Every row gives one point. Two turns around zero, p and q, are shown by what they do to some points. Where does a point land after both, in the order given? Backwards means that the second turn is done in reverse. Each puzzle has new turns, and all numbers are rounded.

Turn p:
[ 0 24] => [-1 24]
[ 23 -36] => [ 24 -35]
[-16  28] => [-17  27]
[-21  12] => [-21  11]
[ 14 -27] => [ 15 -26]
Turn q:
[-48 -21] => [ 24 -46]
[16 16] => [-17  15]
[15 11] => [-12  14]
[16 -6] => [ 5 16]
Where do these land?
q, then p: [ 47 -13] => [ 8 48]
q, then p: [22  5] => [-7 21]
q, then p: [-7 11] => [-10  -8]
q, then p: [-30  -6] => [  9 -29]
p, then q: [-31   3] => [  0 -31]

Turn p:
[-15  25  10] => [-18   3  25]
[ 39 -40   4] => [ 31  19 -43]
[-28   5   2] => [  1 -13  25]
[  4  11 -16] => [-15 -10  -8]
Turn q:
[20 16 22] => [ 25  -9 -21]
[  2 -23 -30] => [-37   7   0]
[-24  33  -9] => [20 32 17]
[  1 -27  17] => [ -9 -30   5]
Where do these land?
q, then p: [ 0 22  4] => [-16   9 -14]
p, then q: [ 16  12 -48] => [-41   9  30]
q, then p backwards: [  1 -31   6] => [-13  16 -24]
p, then q: [  5 -25  28] => [ 15   9 -34]
p, then q: [-23  22   9] => [ 20 -21  16]

Turn p:
[ 10  12 -11 -10  -5 -12] => [  7 -14  13   2   2 -14]
[12  8 -8 12 -4  5] => [  0   9   1   2  -6 -18]
[ 15   3  39 -13 -11 -15] => [ 12 -18  -5  39  -8  14]
[ -6 -19  -8  -4  -4 -13] => [ 10 -10 -12 -12  13   3]
[11 39 10 16 30  6] => [-13  29  35  25   0  -6]
[-48 -13  -6  16 -12  10] => [-37   1 -28 -24  12  10]
[  6 -13 -11   3   1  -2] => [ 12   4  -6 -10   4  -5]
[  1 -18  -4 -20   5  21] => [ 11   0   1 -21 -18  17]
Turn q:
[-15  30  -9  -7   7  -1] => [ 13  -1  -7  28   9 -15]
[-10  27  -1  10   4  16] => [23 13 -2 22 -4 -2]
[-11 -33   2  11  -3 -11] => [-30  -1   8  -5  -4  21]
[  7 -38  -5  -8 -10 -20] => [-30 -20   2 -24   6  13]
[ 2 21 12  4  8 -6] => [  5  11 -12   8  -8 -17]
[  5  32 -11  18  -4   2] => [ 25  -3 -18  18 -16  -1]
[ -6 -42  -7  -9 -20  -4] => [-24 -13  10 -20  17  29]
[ 4 12 15 -3 -8  7] => [11 15 -9 -6  4 -4]
[ 23  -9   2 -16  25  18] => [ 10  -3  29 -20  -4 -22]
Where do these land?
q, then p: [ 26  39 -20 -20  -5  32] => [ 58   8   8  17  -4 -16]
p, then q: [-9 12 21  4  9 -9] => [  2  16  10  14 -15   8]
q, then p backwards: [ 28  15 -14  -4 -22   8] => [ 11 -33 -10 -17 -11  -9]
q, then p: [-14 -26  -2  14  -4  -9] => [-25   4  -9 -11 -10  14]
q, then p: [ -8 -12  -3  16  -8   4] => [-13   6  -5  -4 -17   2]
p, then q: [  0 -23   6  13  16  -8] => [ 23  -8   9   6 -10 -16]
p, then q: [-16   3  29 -22  10   2] => [14 23 22 -2 -1 23]
p, then q: [ -6 -10 -26  15  -3 -12] => [-11 -18   4   6   5 -26]
q, then p: [ -1   3   8 -18   5  -9] => [ 2 -4  9  0 20  5]
